Rows are points. Two turns around zero, p and q, are shown by what they do to some points. Where does a point land after both, in the order given? Backwards means that the second turn is done in reverse. Each puzzle has new turns, and all numbers are rounded.

Turn p:
[ 48  -5 -23] => [ 50 -10  17]
[-14   6  21] => [-24  10   5]
[-6  9 23] => [-19  13  12]
[  7 -16  13] => [ -6 -14  15]
[-10  22  -9] => [  2  21 -15]
[-26 -15 -25] => [ -4 -18 -35]
Turn q:
[-36  -1   4] => [-29  15  16]
[ 12  -8 -33] => [ -7 -21 -28]
[ 21 -12  -2] => [ 14 -20  -3]
[ 3 21 31] => [22 26 16]
Where do these land?
p, then q: [ 15  19 -36] => [ 28  -9 -32]
p, then q backwards: [  2 -31   6] => [  4 -31  -5]
q, then p: [  7 -24  20] => [-13 -14  26]
q, then p: [-22   2  13] => [-19  17   3]
q, then p: [-1 34 -3] => [ 20  26 -10]

Turn p:
[38  6 48 19] => [ 1  1 59 26]
[-14   8   7 -16] => [-15  13  -1 -14]
[-25 -13 -17   3] => [-10 -11 -29  -2]
[19 13 35 28] => [-4  8 36 34]
[ -7 -21  -9 -19] => [ -4 -17  -9 -23]
[-10  -5 -42 -11] => [ 17  -4 -37 -17]
[ -1  12 -23  -4] => [ 15  11 -18  -5]
Turn q:
[ 4 17 23 24] => [ 6 15 33  6]
[ 15 -23  -3  39] => [37  7  1 29]
[-24  21 -17 -28] => [-38   7 -18 -18]
[-18  -9  -7 -21] => [-20 -14 -17   0]
[ 24 -12 -23  20] => [ 35  12 -17   5]
[ -2   6  27 -34] => [-20 -27  17 -22]
Where do these land?
p, then q: [-30 -32  12  -8] => [-25 -18 -24  24]
q, then p backwards: [ 26  24  27 -24] => [ 20 -17  15 -41]
p, then q: [ 17 -10 -31  24] => [ 42   4 -12   2]
q, then p: [  1  16   2 -34] => [-17  -2 -10 -32]
q, then p: [-12   3  16  10] => [-16   1   6  15]
p, then q: [ -1  -1 -26  33] => [ 31  21 -15  11]

Turn p:
[  4  -1   4  11  -7 -15] => [  1   9  -7   0 -13 -11]
[20 -4 17  3 -3 -8] => [ 14   3   4 -14 -17  -8]
[ 11   8 -12 -22 -11  11] => [  0  13   9 -14  15  19]
[-11  15   3   2  15  13] => [ -6 -12  18  13  10  -3]
[-15  15  25 -17 -10  -1] => [-15  -5  10 -22  14 -21]
[ 17 -12  -7  -8 -23   2] => [  1  14  -9 -20  -8  18]
[-19 -13  -7   8  19   8] => [ -2 -23 -10  21   4   4]
[ -8 -20  -8  32 -19   4] => [-21  -1 -21  10 -29   9]
[  1  12 -16 -10  40 -15] => [30  1  5 27 25 -7]
Turn q:
[ -6 -31 -14   2 -21   0] => [  5 -25 -11  -8  -2  28]
[-27   0  18 -24   5  -2] => [-19  -1  26 -22  13  -1]
[  6 -14  17 -13  -3 -28] => [  3 -22  -3 -21  14 -19]
[-1 11 -1 14 23 -6] => [-10  11  -5  19  12 -12]
[ -2   2 -26   8 -25  13] => [ -1  -2 -10   5 -29  24]
[ 13  11 -21   6   8  14] => [  5  23 -15  11  -9   6]
[ 5  9  7 15 12 -6] => [ -1   3  -1  17   6 -15]
[12 11 19 -8  2 15] => [ 16  13  18  -3  -3 -11]
Where do these land?
p, then q backwards: [10 48 -5 -5 -7 -3] => [-12  22  22 -11  28  21]
p, then q: [ 12 -13   8  17 -23   5] => [ -4  -8   9 -16 -26  13]
q, then p: [  4  -7  10  -1 -12   8] => [  7  -3   3 -14 -10   4]
q, then p backwards: [  5  16  -9   4 -28 -17] => [ -4 -19  20  25  -7  -3]
q, then p: [  5 -21  17   0  28 -14] => [ 34 -12   1  19   6  -7]
p, then q: [-19 -18 -16 -19   7   5] => [  2  18 -14   7  19  22]
p, then q: [-2 -2  0 16  3  9] => [  2 -13   6   7  -4   8]
q, then p backwards: [-22   8   8   2  14  14] => [ -1  27 -10   1  -4  13]
p, then q backwards: [  7 -12 -12 -13  18  -7] => [ 18 -21  -1   7   5   7]

Turn p:
[-10  -2  14 -18  11  11] => [ 4  3 21  9 18  3]
[  2  13 -23 -24  19  -6] => [  4   1  10 -34  18 -10]
[ 11  25   3  -2   2 -30] => [ 26  -4  -3 -13 -12 -25]
[-23  -4 -19   4  31  13] => [-22  21  -3  -6  32  -9]
[13 14 -1  9  5 18] => [ 13   0 -18  -1  13  12]
[ 13 -34  10  16 -25 -20] => [-20 -26  -5  19 -35  -2]
[ -6 -12  15  15 -42  14] => [ -6   6  -2  25 -31  30]
Turn q:
[-36 -11   5  33  -2 -31] => [-40 -32  21   8  18  -1]
[  4  26 -21  -3 -11  11] => [ 4 26 -5 26 -5  4]
[12  3  4  8  1 12] => [12  0  4  1 -9 12]
[  9 -10  -8  19  16  16] => [14 -2  8 -4 12 26]
[10 -2 15 15 -4 22] => [  8  -5   6  -5 -19  23]
[-14 -15  -7  18 -17 -32] => [-25 -30  -7  16  15  -5]
[-1 -8 20 -1 26 16] => [ 10   2  18 -30  -3   7]
[ 15  15   0 -48   3 -18] => [ 18  18 -17  -4  -5 -46]
[  1   1  -8 -41 -12   5] => [  0  24 -29  -8  -6 -19]
Where do these land?
q, then p: [ -9  10  13 -25  29  -8] => [ 26 -10  21  -4  -7 -24]
q, then p: [ -2  26  -6  -1  10 -29] => [  7  -5 -13  17 -10 -32]
q, then p: [ 11 -17 -13   9   3  38] => [  8   0  -5 -12  25  35]
p, then q: [ 26 -45 -20  -7 -21  29] => [-33  20 -13 -39   4  36]
p, then q backwards: [ -5 -21  -3   3  15 -12] => [-18   1   3  -2  -5 -22]
p, then q: [ -4   9   3  -1  -1 -17] => [  3  -9  -5   9  -6 -13]
q, then p: [  6  14  19  14 -11  -5] => [ -6  -4  -3  18 -22   9]
p, then q backwards: [-23  23   7   9 -23   4] => [ 10  26  -5 -11  -3  29]
